Every row gives one point. The window is the flat piece filled in between its corners: a triangle in 3 columns, a solid with four corners in 4, and so on. A path goes straight from each point to the next, and from the last back to the first. After which points does the path pass through the window?

Window (3 x 3):
[[-3.6 -3.2 -3.1]
 [ 4.3 -0.8  2.8]
 [ 2.3  0.8 -2.4]]
Path:
(1): [-4.7 -3.3 -1.5]
(2): [-3.8  0.5 -2.3]
(3): [-0.4 -2.2 -4.1]
(4): [ 3.0 -1.8 -2.9]
(5): [ 0.8  4.4 -1.2]
(6): [1.2 1.3 4.6]
(7): [ 6.5 -2.6  0.6]
(8): [ 8.4 -2.6  0.9]
(9): [2.0 2.8 1.3]
(10): [1.8 2.0 4.0]
(11): [ 4.6 -2.3  1.3]
(12): [ 3.2 -2.2  1.2]
(13): [ 1.6 -0.3  1.3]
(14): [3.8 2.6 1.9]
(15): [ 5.9 -0.8  0.3]
(16): [-2.7 -5.2 -3.6]
Through the window after points: 4, 6, 10, 12

Window (6 x 6):
[[-5.3 -2.2 -1.1 -5.9  2.0  6.9]
 [ 2.0  3.6 -0.8 -6.9  2.8 -3.8]
 [ 0.6 -3.0  1.2  1.4 -1.0  1.8]
 [-2.0  1.1  2.7  5.2 -1.3  3.8]
 [-0.5  0.4 -2.5  1.8 -2.2  0.4]
 [ 5.1  2.1 -4.1 -0.3  5.1 -5.2]]
Path:
(1): [-2.9 -1.2 -0.8  3.1  1.3  0.3]
(2): [ 3.5  0.9 -1.3 -0.7 -1.9  4.6]
(3): [ 6.8  4.8 -4.4 -1.2  2.0  1.6]
(4): [ 0.4 -0.6 -1.8 -1.7  4.8 -5.6]
(5): [-5.0 -3.2 -1.9  3.3  0.7 -1.7]
(6): [ 0.6  0.3 -1.5  0.3 -0.5  3.3]
(7): [ 2.9  1.3  1.3 -1.4  0.7  5.3]
(8): [-7.2 -6.3 -1.6 -1.7  0.0  0.7]
(9): [-3.2 -0.9  2.4  1.7  1.3 -1.3]
(10): [ 2.5  1.6 -0.1  0.4  1.0  3.9]
(11): [ 1.8  2.5 -3.3 -3.6 -0.3  6.4]
(12): [-4.6 -3.1 -0.6 -3.7  4.4  0.6]
Through the window after points: 3, 7, 11

Window (8 x 8):
[[-2.9  8.0  1.2  3.2  3.5 -2.1  6.2 -6.7]
 [ 4.6 -0.4  2.0  0.6  2.0  1.7 -2.9 -1.4]
 [ 1.1  0.2 -0.1 -2.0 -3.8  1.2  6.4 -2.9]
 [ 3.4 -2.1 -2.4  2.8  2.8  1.1 -0.4 -1.3]
 [ 0.1 -2.1 -0.1  1.3 -1.1  4.3 -1.2 -1.7]
 [-3.1  0.9 -0.7 -5.4  1.9 -2.9  3.9 -3.6]
 [-1.2  1.9 -4.7 -8.0 -4.7 -1.0  2.7 -0.8]
 [ 1.4 -2.6  1.0  3.0  2.7 -5.4 -5.7 -0.5]]
Path:
(1): [-0.6 -1.0 -4.6 -2.3 -1.6 -3.2  0.4 -8.1]
(2): [-0.6  1.4 -0.2 -4.3 -0.2 -1.1  1.5  1.4]
(3): [-0.6 -0.5  0.5  0.7  0.2  1.3  0.7  4.0]
(4): [ 4.8 -3.2 -2.0 -2.7  0.2 -2.5 -2.3 -7.0]
(5): [-2.0  2.3 -0.8 -2.9  1.1 -1.8  2.2 -7.4]
(6): [-1.7  2.5  0.2 -1.0  2.1 -1.8  4.1 -2.2]
(7): [-1.6  4.1  1.5  1.2  3.1 -3.6  3.8  2.6]
(8): [-0.3  3.3 -1.7 -1.7 -0.8  0.8  2.8 -8.2]
(9): [ 2.4 -1.1 -4.7 -5.4 -4.7 -1.6  2.3 -7.2]
(10): [-3.2  3.3 -1.2 -4.6 -1.1  0.1  2.6  3.9]
(11): [-2.6  3.2  2.2 -0.4  2.1 -2.3  1.9 -0.2]
(12): [ 0.6  2.2 -0.7  0.9 -0.3 -1.1  0.8 -6.8]
Through the window after points: 1, 5, 7, 9

Window (11 x 11):
[[-0.3 -0.1  0.4 -3.5  4.6  0.4  5.8 -3.0 -1.5 -2.0  7.4]
 [-1.3  3.9  3.0 -1.1 -0.8 -0.6 -1.1  5.6 -4.9  7.1 -3.2]
 [ 2.5 -7.2 -0.2  0.8 -0.8  0.8 -0.3 -0.9 -0.6  6.7 -8.0]
 [-3.0 -5.1 -1.7 -1.0 -2.0  2.5  2.4 -4.3  5.1  4.6 -2.9]
 [ 2.7 -2.7  1.2  0.6 -0.5  4.3 -2.1  4.2  2.9  4.4 -5.0]
 [-0.3 -3.7 -2.9 -5.7  3.0  0.6  1.1 -7.5  5.2 -5.4 -2.0]
 [ 0.8 -2.9 -2.8  3.6  1.6  3.2 -3.8 -4.5  3.0  3.4 -5.9]
 [ 0.0  0.9  9.4 -0.8 -0.3  0.4 -3.3  3.0 -2.9  7.2 -0.5]
 [ 0.8 -0.6  3.2  2.5 -2.8 -3.4 -0.1  2.8 -0.3  3.5 -1.0]
 [-2.7 -0.6  0.9 -4.5 -0.6  1.3  1.3 -1.5 -5.3 -5.2  7.9]
 [ 3.2  3.6  2.6 -0.5 -4.8  2.7  5.0 -2.3 -5.3 -1.6  0.1]]
Path:
(1): [ 3.7  1.4 -1.5 -3.0 -0.8 -1.7 -4.5 -4.1  2.7  6.8 -0.4]
(2): [-1.9 -1.4  2.2 -0.1  0.3  2.0  1.1  1.2 -1.4  2.0 -3.2]
(3): [-1.2 -0.9  2.6  2.8  1.3  1.6  1.3 -0.1 -1.3  0.0 -3.6]
(4): [ 3.5  0.9  2.4 -3.2 -3.6  1.9 -2.1 -2.4 -1.2  5.8  0.5]
(5): [ 1.4  0.1 -0.3 -2.3 -1.0 -0.1 -0.3 -3.5 -0.5  2.3  0.3]
(6): [-5.9 -3.8  2.0  0.9  3.5  1.2  1.6 -1.2 -1.7 -3.9 -2.3]
(7): [-0.9  0.0  3.7  1.3  1.7  1.2  0.3  1.3 -3.0 -0.3 -1.7]
(8): [ 4.1 -0.2  1.9 -3.9 -1.6  0.8 -3.3 -0.6 -0.4  5.4  2.7]
(9): [ 3.5 -1.1 -1.3 -4.8 -2.9 -0.1 -2.9 -1.7  1.4  4.1  0.8]
(10): [-2.5 -2.5  3.1  1.9  3.3  2.8  3.4  0.4 -0.2 -0.4 -2.2]
(11): [-1.3 -1.9  3.0  1.6  1.0  2.0  1.5  0.8  0.1  2.8 -6.7]
(12): [ 4.3 -1.9 -1.3 -3.1 -3.6 -0.9 -2.3  0.5 -3.9  7.0  0.4]
Through the window after points: 1, 3, 9, 11

Window (12 x 12):
[[-0.8  1.5 -1.5 -4.2  3.1 -7.7  4.3  1.1 -2.9  0.6 -1.0 -2.4]
 [ 0.7 -1.9  2.1 -0.6  2.3 -4.9 -4.8 -3.3  2.9 -1.3  1.9  4.1]
 [-3.9  0.5 -1.1 -1.0 -4.9  4.6 -0.8  5.0  1.3 -2.9  5.1 -1.3]
 [ 4.8  0.7 -3.3  2.1 -3.2  0.0 -2.0 -3.3 -0.6  6.3 -6.8  2.3]
 [ 1.1  6.7 -6.0  3.9  2.6  2.9 -2.2 -2.4  1.6  2.9 -0.4 -0.4]
 [ 3.8  1.6 -1.8  3.1  0.6 -1.7  4.8 -3.8 -0.4 -1.9  4.6 -0.1]
 [ 1.7  1.8  3.4 -3.4  3.4  6.3 -1.1 -1.4 -2.0  2.9  0.5 -1.9]
 [ 2.6  6.6 -6.2 -4.3  0.7  2.2  0.5  1.5 -1.5  7.5  3.4 -0.9]
 [-0.9 -2.5  9.7 -0.3  1.7 -0.7 -1.5 -2.8  1.6  2.4  3.9 -4.4]
 [ 8.6  3.0 -8.8  0.1  3.2  0.6 -2.7  0.5  3.3  0.4  0.8 -2.6]
 [-0.7  0.7  4.0 -0.6 -3.2 -4.9 -7.5  3.1 -1.9 -3.4  1.8  0.8]
 [ 8.7 -2.6  4.2  9.3  3.3 -2.8  1.9 -2.6  4.8  2.3 -1.4  6.0]]
Path:
(1): [ 1.1  3.0  1.7 -0.9  1.1 -1.6 -0.5 -1.4  2.0  0.7  2.1  0.1]
(2): [ 1.4 -0.8 -1.2  1.0  3.4  0.5 -1.0  0.9 -1.1  1.2  3.7 -1.6]
(3): [ 2.0 -3.6 -1.8  3.3  3.9 -2.1  0.2  0.5 -1.6 -0.7  1.4  2.5]
(4): [ 1.9  3.3  2.4 -1.2 -1.1 -1.8  0.8 -2.1  1.8  0.4 -0.2 -2.6]
(5): [ 2.9  7.5 -2.8 -3.5 -3.8 -4.2  0.2 -0.5  5.4  0.7 -2.0  1.3]
(6): [ 3.5 -1.4 -1.9  1.5  4.3  1.3 -3.9  0.5 -0.5  1.4  1.8 -1.5]
(7): [-0.6 -4.7 -4.0  3.3  3.7 -0.3  1.8  0.8 -3.6  2.0  2.4 -1.6]
(8): [ 4.2  7.7  0.1 -1.2 -3.7 -2.0 -4.2 -1.6  6.4 -0.4  0.7  1.4]
(9): [ 2.8  3.1  1.2  0.6 -1.4 -0.9  0.6 -1.0  1.3  1.3  0.5 -0.6]
(10): [ 0.3 -3.0 -0.3  2.7  5.0  0.7 -4.2  1.7 -3.4  1.5  3.1 -2.5]
(11): [ 2.1 -0.3 -6.0  4.7  5.6  0.3 -2.4  4.2 -3.6 -1.6  2.4  2.9]
(12): [ 5.8  2.9 -1.0 -2.8 -1.0 -1.6 -2.2 -2.7  4.5  1.4  0.0 -3.0]
(13): [ 3.5  5.6  2.7  0.8  0.8 -1.0  4.3 -5.0  4.3  1.5 -0.1 -1.4]
(14): [ 3.7 -2.5 -2.6  3.1  2.8  0.0 -1.0 -0.8 -0.4  2.1  1.5  2.3]
(15): [ 3.8 -3.8 -0.5  5.4  2.7 -1.3  1.7 -1.1 -2.9  2.5  2.3  0.4]
(16): [ 2.9  3.5  2.3 -3.0 -0.8 -3.6  0.2 -1.6  4.0 -1.9  1.0  1.4]
Through the window after points: 11

Window (14 x 14):
[[ -1.0  -2.9   6.5  -2.1   3.4   1.9   1.0  -2.9  -1.3   1.9   2.6  -1.7
    7.9  -0.2]
 [ -2.3   0.7   4.6   0.9  -1.9   0.3   3.2  -9.3 -10.2  -6.7   2.1  -1.4
    2.6   2.2]
 [ -0.1  -2.9  -6.9   0.3   2.1   1.5  -0.4  -3.8  -3.4  -1.7  -1.9  -0.3
    3.1   1.5]
 [ -5.8   5.8   6.0  -2.8  -0.5   4.3  -1.9  -4.5   2.4   6.7  -1.3   0.3
    0.9   1.7]
 [  0.5  -2.0  -3.6  -2.4   2.3  -0.2  -6.1  -0.8  -4.5   2.7  -0.2   4.0
    1.0  -0.3]
 [  2.5   1.7   0.5  -2.6  -5.4   6.4   0.1   1.6   2.7   1.7  -5.5  -4.0
   -5.2  -0.1]
 [ -2.8   6.1  -0.6  -5.5   1.4   2.9  -2.6  -3.3   2.7   3.8   9.3   2.1
    2.8   0.0]
 [ -0.6   0.5   5.1   1.8   2.9   4.1   5.1   1.1  -6.5   3.6  -0.4  -9.9
   -2.5  -1.1]
 [ -2.4   4.3  -4.0  -1.3  -1.2  -1.6  -0.4   2.1  -0.2  -3.6   0.9  -2.3
    0.8  -2.4]
 [  2.2   5.7   0.9  -3.5   5.3   7.9   1.1   4.9  -1.1   0.0  -6.2  -2.8
   -4.0  -2.8]
 [ -0.8  -0.1   3.7   6.6   4.7   3.4   1.3   2.3   0.0  -0.8   2.1   0.7
    4.0   0.7]
 [  2.6   1.4  -1.7   0.9  -2.7  -5.3   5.4   0.0  -0.6   5.9  -3.2   2.9
   -0.2   4.5]
 [  4.3   7.2   6.5   1.1  -0.3   1.1   3.1  -4.6   5.8   3.0  -2.8  -3.5
   -1.7  -5.0]
 [ -2.9   0.6  -4.3  -0.7   2.5   0.4  -0.1   2.7   6.3  -9.6   0.6  -0.7
   -6.5  -0.2]]
Path:
(1): [-1.4  2.0  3.2 -0.4 -0.4  1.6  3.1 -4.2 -1.8  0.8  0.7 -0.8  1.1 -3.5]
(2): [-2.9  0.4 -1.5 -1.2  1.4  2.6  0.9  0.3 -1.0 -0.8 -0.9  0.1  0.0 -3.8]
(3): [ 0.6  3.3 -1.0  0.5 -0.1 -0.8  0.4 -0.4 -1.7 -0.9  0.7 -4.1  1.2  2.0]
(4): [ 0.6  4.2  2.6  1.1  4.2 -0.2 -1.5 -2.6 -0.8 -1.2  2.6 -4.6  1.7  4.3]
(5): [-1.8  0.5  1.8 -0.5  0.5  2.3  2.9 -2.6 -2.1  1.0 -0.9 -0.1  0.7 -2.7]
(6): [-1.6  0.3  1.2  1.2 -2.3  2.7  6.4 -2.7 -0.5  1.2 -0.3 -0.1 -1.2 -6.1]
(7): [ 1.7  4.3  1.5 -0.4  0.9 -1.0  0.0 -1.0  0.5  1.7 -1.0 -1.6  0.6  2.5]
(8): [ 2.0  2.5  1.3 -0.1  1.4  0.3 -0.9 -1.9 -1.5  0.4 -1.2 -1.0  2.6  2.7]
(9): [-3.7 -0.3 -0.1 -2.0 -0.6  3.3  4.4 -1.5 -1.9  6.4  1.1  1.0 -1.0 -5.3]
(10): [-2.7 -1.9 -1.3 -2.7 -0.3  5.5  6.0  1.5  0.1  0.7  1.2  2.2 -0.6 -7.0]
(11): [ 1.8  3.3  5.0  0.4  3.2 -1.9 -3.3 -3.0 -2.8  2.9 -1.1 -4.7  3.8  6.4]
(12): [ 0.8  1.6  3.3 -0.3  1.4  0.9 -1.2 -1.8  0.5  1.4 -1.2 -3.0  0.5  2.6]
(13): [-1.1  0.3  1.7 -0.8  0.9  3.8  3.1 -1.3 -1.3  1.3 -0.2  0.1 -0.5 -1.2]
(14): [-4.4  0.3 -0.3  1.5  1.1  3.7  7.7  2.5 -2.9  1.4  0.1  0.8 -2.3 -4.4]
(15): [ 3.7  3.5  2.2 -1.7  3.7  1.7 -5.6 -0.7  2.9 -3.2 -1.3 -6.1 -0.8  3.9]
(16): [ 2.0  3.9  2.9  0.4  0.9  1.1 -1.1 -3.9 -1.4 -3.1  0.1 -3.0  0.8  5.0]
Through the window after points: 2, 6, 10, 14, 16

Window (14 x 14):
[[ -2.0   3.4   2.7   3.4   1.3  -2.9  -1.4  -1.2  -3.2   2.5  -2.5   2.5
   -3.9   1.9]
 [  0.1   1.6   1.2  -3.6  -5.1  -4.9   0.1  -2.6   6.0  -1.8   2.8   1.2
    5.9  -2.0]
 [  3.9   2.3  -3.9  -0.2  -5.2  -4.4  -5.3   1.5  -1.2  -3.1  -1.7  -2.4
    1.5  -4.2]
 [ -2.7  -6.3  -4.2   0.6   8.5   0.6  -3.3  -4.7   1.6   0.8   5.4  -0.9
   13.5 -10.9]
 [ -0.1  -2.5   2.7   3.5  -1.0  -1.0  -0.7   2.6   4.4   0.7   0.8   4.9
   -4.4  -4.4]
 [ -0.1  -2.2   5.6   3.2  -3.7  -3.8   0.7   5.8  -4.0  -0.3   0.4   2.9
   -0.9   0.1]
 [ -0.8  -2.8  -1.0   1.2   0.5  -4.1   3.4  -0.9   0.9  -4.5  -3.8  -2.0
   -1.2  -4.0]
 [  1.7   2.4  -1.5   0.4  -2.2  -3.6   4.6   5.4  -0.1   0.7   1.8   1.9
   -4.6   5.9]
 [ -1.7  -2.5  -1.8  -2.7  -5.3  -0.3   1.3   2.8  -3.8  -0.7  -2.5   1.9
   -6.2   1.1]
 [ -3.7  -1.7   2.6  -0.2   0.8  -1.8   0.4   0.5   3.8  -0.6   0.2  -8.5
   -2.8   7.3]
 [ -5.2   4.4   0.0   4.6  -1.1   0.2   0.1   3.3   1.4   2.9  -3.4   1.8
    2.0  -1.2]
 [  1.0  -4.2  -1.0   7.9  -3.7   1.3   1.7   0.3  -1.8   2.2   0.6   7.9
    0.7   2.0]
 [  0.8  -0.5  -3.0   2.1  -4.2   2.5   2.3  -0.3  -5.5  -5.6   3.7  -0.3
   -2.7  -4.0]
 [  6.7   1.2   2.2  -1.7  -6.6   1.7   5.6   2.0   0.7   2.1  -0.7   1.0
   -2.1   2.2]]
Path:
(1): [-0.4 -2.7  0.1 -0.7  0.9  0.6 -1.6  0.7  0.7 -3.2 -2.5  2.8  1.7 -1.3]
(2): [ 1.2  0.4 -0.1  1.0 -0.5 -0.4  0.0  2.9 -2.1 -3.4 -2.9  1.3 -2.6  0.6]
(3): [-0.7 -0.8 -1.1  2.5 -3.3 -2.0  0.9 -0.1 -1.1  1.5  0.8 -0.7 -1.0 -1.9]
(4): [-1.9  0.2  1.1  3.4 -6.3 -5.8  1.9  0.9 -4.7  4.3  1.6 -2.5 -1.0 -5.7]
(5): [ 0.2  0.0  0.4 -1.0  2.6  1.7 -1.7  0.5  3.3 -3.5 -2.9  5.5 -3.5  4.9]
(6): [ 0.2 -0.4  1.0  0.5  0.3  0.4  0.9  2.5  0.3 -3.6 -0.7  4.7 -0.1  2.2]
(7): [-1.1  0.7  0.1  3.1 -4.6 -4.5  1.6  2.4 -1.8  4.8  0.4 -1.8 -3.8  0.3]
(8): [-1.3 -1.0 -0.9  1.3 -1.8 -2.2  1.3  1.3 -2.0  1.8  1.9  0.3 -0.5 -1.5]
Through the window after points: 4, 6, 8

Window (14 x 14):
[[-1.1  1.1  3.3 -0.6  3.8  3.5  6.7  4.4 -0.2  1.9  1.5 -2.7 -0.8 -6.4]
 [ 3.6  8.2 -9.1 -1.5  2.0 -3.5  0.8  2.3  0.1  2.9 -5.1  1.5 -1.8  3.0]
 [ 0.0  0.4 -0.6 -3.0 -0.2  0.7 -6.7 -4.9 -2.3  1.2  1.6 -2.8  0.5  1.4]
 [-1.4  3.6  0.6  4.2 -4.5 -2.6  7.2  2.6 -0.3  1.3 -1.6  4.3 -1.1 -3.6]
 [-3.8  0.6  3.9 -1.1 -0.2 -0.2  4.8  3.2  3.3 -0.3  4.0 -1.0  0.7 -1.0]
 [ 0.6 -0.7  0.9 -2.5  2.2  1.1  1.8  4.5  7.1  3.4 -2.4 -2.7 -5.9 -3.8]
 [ 2.9  1.4 -4.6 -5.2  4.1  2.0 -0.7 -2.6  4.5 -8.9 -1.8  2.3 -1.1 -3.5]
 [-0.8 -2.4 -1.6 -3.1  3.8 -2.0 -5.5  0.8  2.6  0.6 -7.6 -2.0  8.5 -1.3]
 [ 0.8  2.6  3.5 -4.4 -6.1  2.2  5.5  0.4 -2.6 -1.2 -0.3 -0.2  1.3  4.3]
 [ 1.4 -2.0 -1.0  3.3  2.1 -0.3 -5.1  4.1 -1.5  0.4  0.9  3.0 -1.1 -0.3]
 [-2.4 -6.0  5.7 -5.3 -0.9 -3.0  2.7  1.4 -1.7 -3.7  4.2  3.0  3.5 -6.0]
 [-5.2  2.5  1.2 -0.8 -0.2 -3.5 -1.2  3.5  1.3 -2.2 -8.0  4.6 -6.4  1.8]
 [-1.9  0.0  0.2 -0.8  2.2  1.8 -2.5 -3.9  0.6  7.2  1.1  6.2  0.1  0.8]
 [ 0.4 -5.6 -6.6  1.0  3.9 -3.0  5.7  4.3  1.9 -0.7 -2.0 -3.9 -5.5  0.8]]
Path:
(1): [-2.3 -2.8 -3.6 -3.4 -0.7  1.4 -0.1  4.4  0.2 -0.3 -0.5 -0.6  0.8 -2.6]
(2): [ 2.5  3.0  3.9  0.7  3.4 -4.5  2.9 -0.8  3.0 -1.8 -2.3 -1.4 -1.8 -0.2]
(3): [-0.6  0.8  3.2 -0.2  2.2 -1.8  2.6  3.1  2.0 -2.4 -2.5  1.4 -0.4 -0.6]
(4): [-4.4 -0.6 -2.3 -3.6 -2.7 -0.9 -1.3  0.5  0.2  1.4 -1.1  2.3 -2.7 -2.1]
(5): [-3.5 -3.5 -3.6  0.0 -1.6  5.8 -0.2  5.3 -2.4  0.0  1.7  3.1 -1.2 -5.2]
(6): [ 1.0  0.6  4.6 -2.9  1.3 -3.3  2.5 -0.7  2.4 -0.1 -1.8 -1.9  0.1  1.6]
(7): [ 3.7  0.0  1.8 -0.8  1.9 -3.0  1.3  0.3  0.9 -0.8 -0.7  0.1 -0.9 -1.2]
(8): [-4.3  0.4 -3.0 -2.3  0.1  2.9 -2.3  2.6  0.3  2.9 -0.1  0.1 -1.1 -1.3]
Through the window after points: 3, 7
